Each wall is flat, endless, passes through zero and stands at right angles to its row. A trip goes straight from one point to another. Which walls does it cross, in order?

Walls:
(1): [18 19]
(2): [6 5]
(3): [ 2 59]
(4): [-15 -28]
(5): [ 17 -35]
(6): [-18   0]
Trips:
[ 28 -31] to [ 7 14] -> 1, 4, 3, 5
[ 33 -27] to [-12  -1] -> 1, 2, 6, 5
[13 15] to [-29  20] -> 6, 2, 1
[ -1 -12] to [-50  14] -> 5, 3
[-14  34] to [-23   7] -> 2, 1, 4
[-16  60] to [23 16] -> 6
[ 18 -38] to [10 26] -> 2, 1, 4, 3, 5
[ 58 -14] to [-15 -14] -> 4, 1, 2, 6
[ 9 32] to [ 9 12] -> none

Walls:
(1): [11 -5 -3 31 19 28 36  0]
(2): [ -6  55  10  42 -28   1  28  33]
(3): [ 12   4 -17  -2  11  15   3  -7]
(4): [-38 -37 -19   6 -15  22 -42   3]
(5): [  7 -12  18   6   4 -20 -22  26]
(6): [12 42  3  5 57 23 25 -1]
(7): [ 21 -14 -16 -29  18  -9   8 -22]
(8): [-14  15 -19  -9 -19   3 -39   3]
(9): [ 17  28  27   7  20  20  15 -13]
(10): [ 44  15 -60   2 -19 -20   6 -19]
(11): [ -4   4 -22   5  -5  13  -7  11]
(12): [ 28  19  14 -26  24 -16  -5  22]
Trips:
[  7   2 -36  43  18 -31 -15 -12] to [ 43 -16 -22  25 -31  -4   0 -32] -> 6, 2, 5, 4, 8
[ 25  16 -33 -16 -15 -44  13 -28] to [  9 -17 -41 -11  12  17 -37  22] -> 11, 4, 5
[-47  44 -53  22 -37  21  -7  -1] to [ 51   8 -18  12 -10  11  16 -13] -> 1, 6, 9, 4, 7, 8, 12
[ -1  21 -29   3 -19  -3  28   5] to [ 11  -2 -22  29  22  -2   6 -16] -> 8, 7, 9, 2

Walls:
(1): [ -3   4  27 -32  19 -29  35  13 -12  -7   0  -3]
(2): [  7   3 -15  14  13 -11 -24  19   9  15   5   2]
(3): [ -7  12   6  -2  34  18   9  32   9 -19 -10 -15]
(4): [ -5 -17  11 -23 -12 -16 -29  29   5  -2  -7   6]
(5): [-30  23  13  40  35  26  15 -24   6  -5 -39   1]
(6): [ -2  16  -2  20  24   6  19  16  33  -1  14 -15]
(7): [-30  10   6   8  -3  -2  20   0   0   2 -31 -21]
(8): [ 25   4 -40 -42 -17  -6 -10   6 -10  16   4  26]
(9): [ 21  44   7 -12  23  21  37 -20   7  43 -31  10]
(10): [ 22  12 -10   3 -37  60  -3 -37 -23 -11  23 -31]
(11): [ -4   1  15  11 -14 -22 -10 -14  -4  -3 -10  11]
Trips:
[ -3 -55 -15   2 -20 -11 -16  29  -5  14  13 -10] to [  1 -25   8  27  -2   1 -24 -11 -29 -12  13   4] -> 11, 10, 8
[ 12  30 -18 -31  -1  11   6 -20 -14   3   0  34] to [ -6  29  -6  16  16 -28  16  -9 -24   7   7  37] -> 11, 5, 10, 2
[ -5  22  -4 -22 -36 -13  12 -18 -36  30  -1  -1] to [ -2   8 -31  -7  20 -18  -3  10  18  14  -2 -21] -> 2, 11, 10, 6, 3, 4
[  5  14 -28  15  18 -18 -11 -42  17  -5   8 -17] to [-13  43 -26 -11   2  28  32  12  20  16  -3  39] -> 8, 11, 7, 3, 10, 2
